Each row is a point. Each copy is the shape, with its points in the same order, turned, moved and blurred by noise. Is it also mirrored, or only turned?

Shape (9 x 3):
[[ 21  52 -29]
 [-73  74  46]
 [ 18  57  27]
 [  1  -2 -56]
 [-24  34 -75]
 [-27 -70 -16]
 [ 14  18  -6]
 [  8 -78  13]
 [-45 -28 -15]]
Copy 1, 9 rows:
[[-34  15 -30]
 [ 80  59 -55]
 [  7  -3 -63]
 [-25   6  29]
 [-28  59  28]
 [ 28 -42  60]
 [-10 -20 -13]
 [ 29 -81  50]
 [ 35  -9  31]]
Copy 1 is: only turned
Copy 2 (9 x 3):
[[ 10  76  12]
 [ 90  34 -77]
 [ 49  42  11]
 [-42  62 -14]
 [-24  98 -35]
 [-63 -13 -34]
 [  8  41   2]
 [-58 -36  -3]
 [-37  12 -56]]
Copy 2 is: mirrored
Copy 3:
[[ -37   20  -52]
 [ -31 -104  -28]
 [ -76  -17  -29]
 [  10   35  -21]
 [  28   16  -61]
 [  26   19   60]
 [ -37   11  -12]
 [  -9   34   74]
 [  22   -7   24]]
Copy 3 is: only turned
Copy 4 (9 x 3):
[[ 30 -48 -26]
 [ 12  54 -96]
 [ 57  -2 -27]
 [-28 -58  -3]
 [-30 -68 -51]
 [-71   2  40]
 [ 16 -22  -1]
 [-38  14  70]
 [-57   5  -8]]
Copy 4 is: only turned

Shape, 12 rows:
[[-66 -55  21 -51 -20  17]
 [-27 -93 -22 -31  13  27]
 [ 13  21   1  -5  16   0]
 [  3 -27  31  39 -60  81]
 [  5 -13 -70 -36 -63  20]
 [  1  35 -57  -6   5  -7]
 [ 51 -14  44 -10   2  -7]
 [  1 -39  65  81  44 -12]
 [-16   5 -41  80   1  35]
 [ 15 -27  -3  96  15 -50]
 [ 47  16  69  14  -7 -14]
 [-54  33  44 -12  95 -60]]
Copy 1, 12 rows:
[[ -48  -39  -20  -80   19  -31]
 [ -36  -52   -9  -49  -44  -62]
 [  13   23   31  -11   -3  -24]
 [  16  -72   -9   33   66  -48]
 [ -96   -5    4   28   -1  -20]
 [ -42   32   49   -2  -14   -7]
 [  43   24  -34   -5  -11  -27]
 [ 101  -49   22  -33  -23    1]
 [   5  -57   90   24   -3    2]
 [  54  -35   30    9  -56   50]
 [  65   32  -27    1   18   -2]
 [  47   61   61 -121  -14   26]]
Copy 1 is: only turned
Copy 2:
[[ 29  49 -14  58  87 -14]
 [ 22  44 -65  69  63  38]
 [-10  33 -18  -4 -12   1]
 [-18  32  59  26  51  82]
 [ 85  58   1  35  -6  48]
 [ 36  15 -22   7 -44   4]
 [-32  69 -24 -34  27  20]
 [-78 -29 -41 -31  59  34]
 [ -1 -42   3  24 -15  66]
 [-15 -48 -56 -53  24  57]
 [-48  46   4 -60  25  10]
 [-44 -21 -68  -5  12 -97]]
Copy 2 is: mirrored

Shape, 13 rows:
[[-53  70  -2  21 -24 -73 -31 -13]
 [-14  20 -20  20 -41   7  40 -30]
 [-80  45 -29 -67 -42   8 -37 -61]
 [ 16  41 -40  41 -54 -10  19   6]
 [-15 -24  -9  20 -29   4  41  30]
 [-17 -34   5  -4  15  -7 -41 -16]
 [  4  63   3  28  25  -9  43  -7]
 [-27 -33  16 -21  -5 -39  32 -41]
 [ -1 -19   9 -15  18  33  34  41]
 [-71  20 -26  31 -10  -6 -20 -15]
 [-48  32  34  17 -40  29  -8 -20]
 [ 37  33 -25  -9   3   5  57   1]
 [ 44  57  31   6 -23  -1 100  -6]]
Copy 1 (13 x 8):
[[-31  33 -15 121  31 -14  52  -6]
 [-19  11  46  47  20  21 -17 -49]
 [ -2  56 -52  71  96   7  -9 -78]
 [-55 -32  46  68  20  27   1 -33]
 [-20 -12  63  19  34  -7 -18  -2]
 [  3  27 -19  -4  50  36  18  23]
 [-13  -3   2  70 -40  -1 -16  -8]
 [ 43  32  26   8  35   0  25 -25]
 [ -8  -7   8 -18  17 -25 -42   8]
 [-27  51   6  80  57  22  -8   8]
 [-60  64   3  33  31   7 -11 -33]
 [ -5 -53  16  32 -16   0 -19 -38]
 [-17 -20  49  25 -61 -33  -4 -70]]
Copy 1 is: mirrored
Copy 2:
[[ -50   27  -80   15   12  -55   55  -47]
 [  32   14  -13   27  -11  -49    4   -5]
 [ -43  111  -20   36  -61  -19   28  -22]
 [  28  -29  -54   17  -26  -51   -3  -27]
 [  30  -28   -5   -9  -10  -14   31   22]
 [ -43    9  -15   22   16   38   12    8]
 [   3    8  -39  -29   37  -67  -25   -6]
 [  -7   24   38   13   33   -6   38  -19]
 [   0  -12   10  -46   -5    3   -6   44]
 [  -5   41  -69   26    4  -12   40   12]
 [ -32   24  -23   38  -15  -57   17   42]
 [  26   -5   -3  -37   -5  -40  -41  -24]
 [  24  -25   27  -32   13 -109  -35  -15]]
Copy 2 is: only turned
Copy 3, 13 rows:
[[  9  66 -43  42  22 -31 -49 -12]
 [ 22 -15  -6  40  32 -27  25  33]
 [ 22 108 -32  24   7 -12  72  23]
 [ 43 -20 -22  70  37   7  -9  27]
 [ -5 -44  25  61  -5   0  14  15]
 [-20  14   5 -10   7  21  23 -37]
 [ 11 -27 -43  -8  12 -22 -34  50]
 [-24  -9   3   4  -3 -60  43 -26]
 [-17 -47  18  10 -47  19  23  37]
 [-25  47  -2  30  43   7   3  22]
 [ 37  39  41  15  16  -7  10  34]
 [ 29 -59 -47  16  -7  -9  16  47]
 [ 71 -66 -19   7 -23 -69  -8  55]]
Copy 3 is: only turned
Copy 4, 13 rows:
[[-75   0  32  52  78  21  11  22]
 [-35  24  16  -7 -21 -31 -20   7]
 [-82  42 -68  25  21  57 -28 -11]
 [-21  24  23 -12  19 -35 -13  46]
 [ -7  -8  39 -32   1 -13 -49 -12]
 [ -7 -33 -13 -18  12  46  23 -25]
 [-29 -42  28  39 -24 -15 -21  50]
 [-66  -8  33  -6 -40  47  10 -26]
 [ 28 -48  24  -5 -26   8 -54  -2]
 [-66 -20 -14   2  33 -13  -6 -13]
 [-29  11  -3  48  10 -24 -14 -44]
 [ -2  -1  23  -3 -47  -4 -46  50]
 [ -2  15  66  47 -69 -28 -37  48]]
Copy 4 is: only turned
